Every row gives one point. Each copy is the shape, with its points in the same order, turned, moved and blurred by noise. Say if it was mirrored as well.

Shape (7 x 3):
[[-16   8 -42]
 [-26  40  10]
 [-22 -22  23]
 [ 24  -2 -20]
 [-14 -12   9]
 [ 36  62 -41]
 [ 30 -34 -49]]
Copy 1 (7 x 3):
[[ 10 -15 -45]
 [-13  34 -12]
 [-28 -21  16]
 [ 34 -23  -4]
 [-12 -16   7]
 [ 74  31 -36]
 [ 41 -63 -19]]
Copy 1 is: only turned
Copy 2 (7 x 3):
[[ 21  17 -36]
 [ -8  51   5]
 [-13 -10  21]
 [ 46   6   0]
 [  1  -1  11]
 [ 69  69 -16]
 [ 64 -27 -21]]
Copy 2 is: only turned
Copy 3 (7 x 3):
[[-30  14 -39]
 [ -3  51   5]
 [-11  -4  29]
 [ 13 -10 -28]
 [ -7   2  19]
 [ 28  44 -79]
 [ -6 -41 -50]]
Copy 3 is: only turned
Copy 4 (7 x 3):
[[ 15 -30  16]
 [ -8  24  40]
 [-47  12  -4]
 [ 18   7 -15]
 [-28  -5  -6]
 [ 69  14  11]
 [ 14 -26 -55]]
Copy 4 is: mirrored

Shape (10 x 4):
[[ 33  18 -62   4]
 [ 18  32 -66  10]
 [-75  33  12   9]
 [ 41   3  18 -19]
 [-64   2   7  17]
 [ 32  26  23  -8]
 [ 10  29 -39 -24]
 [ 13   6  -1 -11]
 [ 15 -59   9 -37]
 [  6  22  15  12]]
Copy 1 (10 x 4):
[[ 37  17 -53  -8]
 [ 56  29 -33 -19]
 [  0  31  69  -2]
 [-36  36 -36  20]
 [ -4  -2  49  -7]
 [-20  44 -28  34]
 [ 13  42 -29 -25]
 [-13  20 -23  -4]
 [-72 -13 -35 -14]
 [ -2  23   0  32]]
Copy 1 is: mirrored
Copy 2 (10 x 4):
[[-39 -42 -34  23]
 [-54 -38 -19  34]
 [-25  50  56  14]
 [ 33 -45  10  -7]
 [ -7  59  23  -1]
 [ 26 -42  25  16]
 [-42 -35   6   5]
 [  1 -31   7   2]
 [ 39 -19 -11 -66]
 [ 13 -10  20  25]]
Copy 2 is: mirrored
Copy 3 (10 x 4):
[[  9  25 -69  -6]
 [  1  46 -67  -2]
 [-49  57  39   8]
 [ 35 -12  -1  -6]
 [-56  26  23  20]
 [ 41   8  10  -1]
 [  2  25 -36 -25]
 [  9   2  -8   3]
 [-15 -69 -12  -9]
 [ 14  20   9  15]]
Copy 3 is: only turned

Shape (14 x 8):
[[ 10  43  30  28  30  39  -1  42]
 [ 45  17 -44 -22  -2   6  13 -22]
 [-33  46  -6  19  11 -13  19 -14]
 [ 25  -2 -22  32 -17  -5 -12 -30]
 [-39  30 -46   0 -44   7  23  41]
 [-14   8  28  65 -36 -21  30 -28]
 [-16  21  37 -34   3  17 -50 -49]
 [-42  21 -21  -9 -32  34  -6 -13]
 [ 11 -36   1 -30  25  30 -51 -36]
 [-17  12 -45 -20 -41  50  35  39]
 [ 52 -18   4  37  16 -25  19  32]
 [ 18 -24 -14  63  41  35 -52 -12]
 [ -7   8  16  44 -37 -17 -44  -1]
 [-22   6  24   6   9  57  23  40]]
Copy 1 (14 x 8):
[[ 28  22   8  44  13  27 -24  56]
 [ 13  33 -28 -41 -25  22 -31 -25]
 [-17  37   4  18  14 -20  18   0]
 [ 25   3 -16  12 -39 -12 -16 -35]
 [-42   9 -10 -25 -44 -17  21  45]
 [ 26  -3  16  36  -6 -28  53 -27]
 [-15   5  65  14   7  -2 -67 -28]
 [-49   4  24   5 -42   8  -7   2]
 [-10 -32   8   6   2  22 -88 -36]
 [-34  -6  -7 -35 -47  36  15  46]
 [ 69 -16 -40  -1  14 -11  -5  13]
 [ 19 -26 -41  78 -10  17 -58 -17]
 [ 20 -14  22  39 -33 -52 -17   3]
 [ -6 -21  18  20  11  41  -2  52]]
Copy 1 is: only turned
Copy 2 (14 x 8):
[[  3  69  -5   3  -2  24 -36 -39]
 [ 63  -2 -57   7 -21   4  28 -27]
 [-19  19 -22  -1 -15 -40  20 -47]
 [ 38 -21 -12  42 -16 -11   5 -32]
 [-25  11 -58   6 -34 -32  -5  31]
 [-17   6  34  47 -24 -34  29 -24]
 [ 41 -12  15 -49 -53 -24 -28 -68]
 [-14 -15 -34  -8 -67 -11 -11 -19]
 [ 54 -49  -4 -31 -17  28 -30 -55]
 [ -8  12 -60  -5 -50  19  -1  38]
 [ 32  18   5  36  48   8   9  -3]
 [ 20 -28  -5  47  16  34 -50 -74]
 [ 14  -9  25  33 -22 -49 -37 -21]
 [-30  33  -2 -18 -23  39 -17  -6]]
Copy 2 is: only turned
Copy 3 (14 x 8):
[[ -6  60  13  22 -37  32  -4  -2]
 [ 50   5 -14 -33  35  11  20 -17]
 [-21  19 -24  32  25  -8  29   1]
 [ 33 -19 -26  15  21   1 -20 -25]
 [-18   9 -75 -24 -22  -2  30  28]
 [-10 -46 -16  63 -13 -10  10 -14]
 [-13   0  27   8  63  31 -37  42]
 [-29  -8 -47 -15  22  34   0  25]
 [  3   1  23 -38  51  17 -66  -8]
 [-13   2 -54 -60 -29  30  30  12]
 [ 41  12  14   6 -40 -37  -8 -38]
 [  8  30 -13  17  10  19 -78 -63]
 [ 11 -14 -29  44  -5  -7 -48  23]
 [-43  25   8 -16 -43  34   1  -1]]
Copy 3 is: mirrored
Copy 4 (14 x 8):
[[-31  47  20  12  28  55  36  44]
 [ 23  42 -61  10   8  -6 -22  19]
 [-51  -2 -30  36  21 -18  22  34]
 [ -4  29 -21  30 -27   2  -3 -24]
 [-77  35 -60 -31  -6 -21  10  26]
 [-37 -25  -1  33 -46   0  44   4]
 [-12 -24  27  12  25  21 -54  -1]
 [-63   0 -46 -13   1  12 -30   9]
 [ 23   3   3  -8  40  38 -50 -31]
 [-42  34 -83 -45 -13  23   9  36]
 [ 24  61   0  -1  -1   1  64  -3]
 [-19  51  -1  44  15  57   3 -70]
 [-44  19  31   8 -28  -7  10 -27]
 [-42  16 -22 -22  37  62  38  32]]
Copy 4 is: mirrored

Shape (14 x 9):
[[ 13 -50  46  12   2 -18  90  50  26]
 [ 32 -29  -1  41 -25   0   6 -11  35]
 [ 42   8  -7  -6  38 -40  45  63 -10]
 [  3 -69   8  75 -23  35  35   1  17]
 [-25  19  -4   7 -17  15 -27 -43 -35]
 [-47  29 -30  10  -4  34  -7 -68  16]
 [ 13   5 -27 -34 -23   1 -12  -8 -22]
 [-19  20 -11 -12   8  39 -20   4  -6]
 [ 24  19 -34   1  41 -37  54  22 -52]
 [ 48  31 -51 -37  12 -53   3  34 -31]
 [ 30 -25  35  42 -34  12  63   1  16]
 [-54  15  -9  18 -12 -29  -2 -11 -11]
 [-13  35 -42   6 -35   3  13  14 -15]
 [ 32  60 -14   3  23  -6 -16  16 -30]]
Copy 1 (14 x 9):
[[-51  -5  69 -61   6  -9  51  26 -23]
 [  0 -21   2  11   8  29  52  14  14]
 [-15  48  44  -9  48 -50  30  30 -28]
 [-47 -70  17  12   0  17  59  12  10]
 [ 40 -28 -12  38 -13  -7 -30  -7   7]
 [ 30 -43 -22  25  -7  -6 -25 -38  63]
 [ 26   9 -38   7  23 -20  -8   5 -15]
 [ -2 -11 -15  25  20  -7 -48  14  22]
 [ 19  17  45   8  54 -90  17  -4 -34]
 [ 30  65 -18  19  53 -51  14   3 -41]
 [-17 -31  36 -19 -28  -1  59  40   5]
 [  1  -6  14  25 -13 -16 -15 -46  -6]
 [  0   6 -23  23 -17 -51  -3 -11   2]
 [ 32  41  16  47  24 -46 -20  27  -3]]
Copy 1 is: mirrored
Copy 2 (14 x 9):
[[ -11   27    2   -6 -108   51    9    0   33]
 [   1  -19   -8   39  -46  -34   16   -7   12]
 [  18   33  -27  -38  -22   35   14  -18   70]
 [ -12    2  -20   89  -75    1   18   14    9]
 [ -15   -1    1   35   48   -8  -33   -1  -29]
 [ -47   -8   26   36   42  -38  -29   44  -12]
 [   2   -8  -30  -20   30   -9   -1    3  -21]
 [  11   23   -8   12   28  -14  -32   38   -6]
 [ -17   28  -24  -20   30   50   23  -20   62]
 [  15    8  -50  -65   42    0   19  -29   41]
 [  -5   17   19   36  -73    9   34  -15   -1]
 [ -45   18  -11   18   10   -6  -54  -17    0]
 [ -26   47  -33   -1   21  -29    1    2   -7]
 [  37   35   -4   -9   55  -10   -3  -17   35]]
Copy 2 is: mirrored

Shape (15 x 11):
[[  9  44  13 -12   2 -17  42   9 -37   4 -49]
 [ -1  24  37 -17 -59 -45 -23 -36  -6  -4  -7]
 [ 13  -7 -33  45  13   8 -13  29 -24  -5  -3]
 [-39 -57 -48  11   6 -17   1  43   7  -1 -18]
 [-27 -23 -61  -1  27  13   0  10  14  -9  22]
 [  6  52  78 -27 -38  -8 -10 -24  39  50  19]
 [-11 -50 -61  14  10 -11  24  18 -55  18  14]
 [  2  24  61 -30 -40 -22   5 -17   7  56  25]
 [ 62 -11  46 -38 -30 -13  11 -39  13  12 -34]
 [  9 -17  11  44  34 -35  12 -18 -32  25 -56]
 [-16 -47 -42  19 -26  34  -1  19 -22  21 -51]
 [-31 -44 -22  50  12  28  33  15 -37 -29  10]
 [ 27  -5  -5   3  16  -2 -23  -4 -64  18 -44]
 [-57 -48 -14 -13  32  22 -13  23 -26 -12   9]
 [-18  28  14 -20 -25  -1   3 -65  12  34  -2]]
Copy 1 (15 x 11):
[[ -3  25  27 -12   6   3 -12  32  34   8 -69]
 [-60  21  33   4  -4 -43 -66  17   2  13 -19]
 [ 23 -25  -8  44   4  15  -3  24  -2   9  -5]
 [-24 -42 -59  44 -27 -10  24  26  -2 -29 -13]
 [-23 -42 -34   7   2  19  22  12  27 -27  35]
 [-24  72  31 -30 -18 -83 -56 -12  47  30  26]
 [-15 -72 -18  22   5   3  40  56  -2  25 -11]
 [-37  44  24 -27 -19 -81 -33  24  27  43  13]
 [-27 -14  25 -61 -34 -44 -68  -7  18  22 -37]
 [  9 -30  -8  11  33 -28  -5  -8  -9  22 -75]
 [-35 -30 -48  17 -33  40  12   7 -10  35 -35]
 [ -9 -37  10  30 -16  33  63   8 -19   2  -7]
 [  5  -7 -12  -7  33  15 -31  24 -20  35 -54]
 [-25 -10 -35  -8  -3   6  46  28 -36 -25  18]
 [-74  11  12 -25  15 -28 -30 -13  46  31   5]]
Copy 1 is: mirrored
Copy 2 (15 x 11):
[[ 11  30  41 -51  16 -17  45   4 -36 -19 -19]
 [ 24  19  55  -6  40 -41 -21 -18  24   2  26]
 [-19  20 -43  20   2  -7  17  24 -23   6 -20]
 [-74 -18 -52 -16  31 -29  16  32  25 -16 -12]
 [-42  12 -69 -12  16  -9  11  -4   9 -24  23]
 [ 28  32  71 -22   7  21   1 -34  53  42  50]
 [-51 -15 -53 -10  26 -56  52  33 -25  -3  25]
 [ 19  11  62 -27  10  -9  18 -12  38  45  58]
 [ 68 -30  29 -40   2 -23   4 -19  18  14   0]
 [-20  -5   1 -18  25 -30  37 -26 -43  35 -61]
 [-21 -35 -33  29  59 -10  53  32   9 -10 -26]
 [-60 -20 -32  35 -15 -13  21  17 -42 -38  -4]
 [ 18  -1  -8 -16  52 -14  21  19 -56  30 -16]
 [-67 -33 -33 -25  42  14  -9  26 -20 -24  28]
 [ 13  12  33  -6  47 -11  23 -60  27  -2  40]]
Copy 2 is: mirrored

Shape (18 x 12):
[[ 15  15 -21   2   2 -24   0  -2 -39 -12 -44  -4]
 [ 25 -29 -23  -5  29  20  41 -26   5  16  27 -15]
 [-32 -33  31 -43  24  43  34  23  35 -27 -45  -9]
 [-17  -7 -28 -17 -11  16 -28 -39 -43  33  14 -23]
 [  9  -5  24  -4  -5  36  36  -8 -10  21  34  29]
 [-41 -57  50  20 -28  43 -35  -1 -32 -15  25  40]
 [-13  -6  19  -1  47  10 -49 -18 -26 -16 -36  49]
 [ 24 -33  30 -43   5 -26 -24  23  28 -19  13 -13]
 [ 44   9  40  38 -15 -25  31 -15 -61 -13 -30  34]
 [ 11 -10  40  13  -6 -22 -27  40  14  15 -33  11]
 [ 17  21 -10  19  12  57 -10  51  -6  10  20 -33]
 [ 44 -68  14 -10  -1  42  34  28 -36 -28  28  15]
 [-21 -35  58 -41 -17 -27 -26  29 -27  -6 -20  24]
 [  1  13  56 -45 -23 -24 -25 -16  -6  50 -44 -49]
 [ 42 -75 -19   0  28 -23  29  51 -25 -19   5 -32]
 [-12  16  27  30  38  74 -23 -44 -27   0  19 -51]
 [-36  -4  40  -7  32  26  15 -15 -61 -22  30  38]
 [ 19 -72  -3  45 -35  -3 -10 -38  21 -36  11   8]]
Copy 1 (18 x 12):
[[ 18 -25   4  23  -2 -49  -2  11   8  27  19   3]
 [ 20  -9 -45  -2  -2  47   5   7  13  20  26 -12]
 [ 25 -39  34  20  60  41  55 -12   2   3 -17  20]
 [-56   3  -9 -15 -26  -2  -7 -24   4  37  35   2]
 [ 24  32 -24 -19 -16  26  44 -10   0   2  28  32]
 [-38  23   9  -3  17  10  28 -17 -53 -31  39  86]
 [ -7  21  -6  42  45 -32 -17 -29   1  20   1  66]
 [  1 -32 -23 -35  40  -4   1 -10 -25 -43 -28  -3]
 [ 56  11 -15  26 -13 -68  23   6 -28   1  57  27]
 [ 10   7   8  25  -8 -30  15  19 -33 -37 -39  13]
 [-20  43  28 -20  16  21  12  59  30   0  14 -13]
 [ 40  -4 -23 -44  42  32  13  37 -43   2  55  40]
 [-14 -25  -3 -15  30 -43  38 -18 -58  -7 -26  44]
 [-17  -9  27   4 -12 -37  25 -57 -39  10 -38 -51]
 [ 20 -43 -37  -9  31  17  -8  70 -46   5  22 -14]
 [-40  60  24  26  39  30   9 -27  15   4  66 -30]
 [ -4  30 -32   4  49 -12  58 -16  -5  21  54  48]
 [  4 -37 -21  25 -17  22 -36 -12 -18 -59  54  40]]
Copy 1 is: mirrored
Copy 2 (18 x 12):
[[  0  39   1   0 -17 -30 -23  18 -30  25 -29  -7]
 [  7   4 -19   5   2   2  64 -42 -32  -6  -9 -25]
 [  4  25  37  12 -20  58  34  -1  40 -25 -41  36]
 [-38 -44   9  -7   4 -10  -3 -10 -23  21   5 -31]
 [-15  15  -7  21   8  15  44 -14 -37   2  43  26]
 [-17 -45  -1  69  -9 -14   9  38  13 -15  45  44]
 [-19  17  25  82   3 -24 -36 -12   9  -6 -32  11]
 [ 58  -3  18   3 -18  -8  -2 -35  32 -20  10   8]
 [ -4  51  19  36 -18 -54  -3  34 -70   8  10  50]
 [ 49  18  20  26 -12 -16 -14  10  25  53   3  27]
 [ 24  25  -8  17   2  35  27  32   7  24  33 -50]
 [ 48  -8 -17  38   2  17  42  19 -40 -52  10  12]
 [ 23 -20  42  12  -3 -13 -34  18  19 -14   2  54]
 [  7  -7  89 -32 -33  -7 -12 -15   0  53   8   9]
 [ 85 -11 -19   1   4 -12  40  25 -23 -18 -45 -14]
 [-49   5  44  45 -20 -14  66   3   4   5  25 -67]
 [-52  16  19  43  39 -23  14  23  -1 -42  23  25]
 [ 21 -27 -42  39 -73 -36  37 -14  -4  -6  -1  27]]
Copy 2 is: only turned
Copy 3 (18 x 12):
[[ 17  10 -31   5  27  18   9   4 -42  -3 -10  -4]
 [ 27 -24  -4  -2 -13  70 -30  -6  18 -17  36  -5]
 [ -6 -43  36 -59 -20  60  26 -16  14  11 -47  30]
 [-25  17  -4 -20  -2  27 -48   9 -27  19  43 -39]
 [  4  28  29 -16 -24  35 -18   2  21 -35  35  30]
 [-56  -6  84 -12  -3 -13 -33   7 -20 -35   9  22]
 [-35 -16   2 -10  46  -3 -11 -24 -32  16   2  57]
 [ 46 -35  25 -28  -8 -17 -30 -19   5  15 -25   6]
 [ 30  52  19  46  13  13  19 -10 -52 -42   1  36]
 [ 25  -1  38   4  14 -19   9  32  -1  27 -32  23]
 [  8  13  10 -32  39  38 -47  49  43 -22 -20  -9]
 [ 35 -29  52 -29 -14  43 -43  11 -27 -79   9  32]
 [ 11  -3  56 -47  -6 -39  13 -12 -41  10 -14  17]
 [ 33  48  28 -23 -14   8  -6 -14 -18  86 -18 -20]
 [ 79 -67  31 -14  20  38 -10  18 -32 -43   2 -20]
 [-40  32  36  -7  49  79 -66 -25  22   5   1 -13]
 [-31  16  34 -45  29  14   3 -43 -11 -48  39  26]
 [-11 -50  35  61 -35   8 -41  -8 -20 -33 -12 -11]]
Copy 3 is: only turned
Copy 4 (18 x 12):
[[ 17  16 -43 -14  -4 -17 -11  -5 -28  21 -52  16]
 [ 19 -12  -2 -36 -15  10  24 -59   4 -22 -17 -32]
 [  5   1  57 -50 -44  17  28  36 -14 -33 -33  25]
 [-18  -9 -58 -53  -6  28 -39 -20   3  11  -4 -19]
 [ 35  17   0 -30 -38  27   5 -43  -3  -7  33   7]
 [ 57 -47   3 -43 -34  72 -45  12 -22  24  35  35]
 [ 24  -4 -17 -25  20  47 -40  -7 -34 -20 -36  71]
 [ 47  -8  30 -79  19 -35 -20   7 -15 -13  -6   8]
 [ 81  47 -38  -5 -14  16   6 -30 -51  50 -26  26]
 [ 30  17  37 -24  23 -11 -25   7 -22  41  -7  38]
 [ -1   6  28  15 -35 -11 -57 -22 -14 -15   3 -30]
 [ 66 -33  22 -53 -69   5  -4 -48 -53  -1  -4  -5]
 [ 34   1   4 -76   2   2 -17  35 -54  28  15  53]
 [ -8  73   0 -86  29   6 -23  29  -9  37 -11  -9]
 [ 38 -51  25 -39 -11 -42  16 -31 -68  14 -40 -35]
 [ 18  18  -8  -6 -11  83 -58  -4  -3 -35 -19 -50]
 [ 45  -4 -38 -23 -29  59  -4  -2 -57 -39  25  25]
 [ 89 -55   1 -42  -6  25  -6 -19  36  41 -33   1]]
Copy 4 is: mirrored
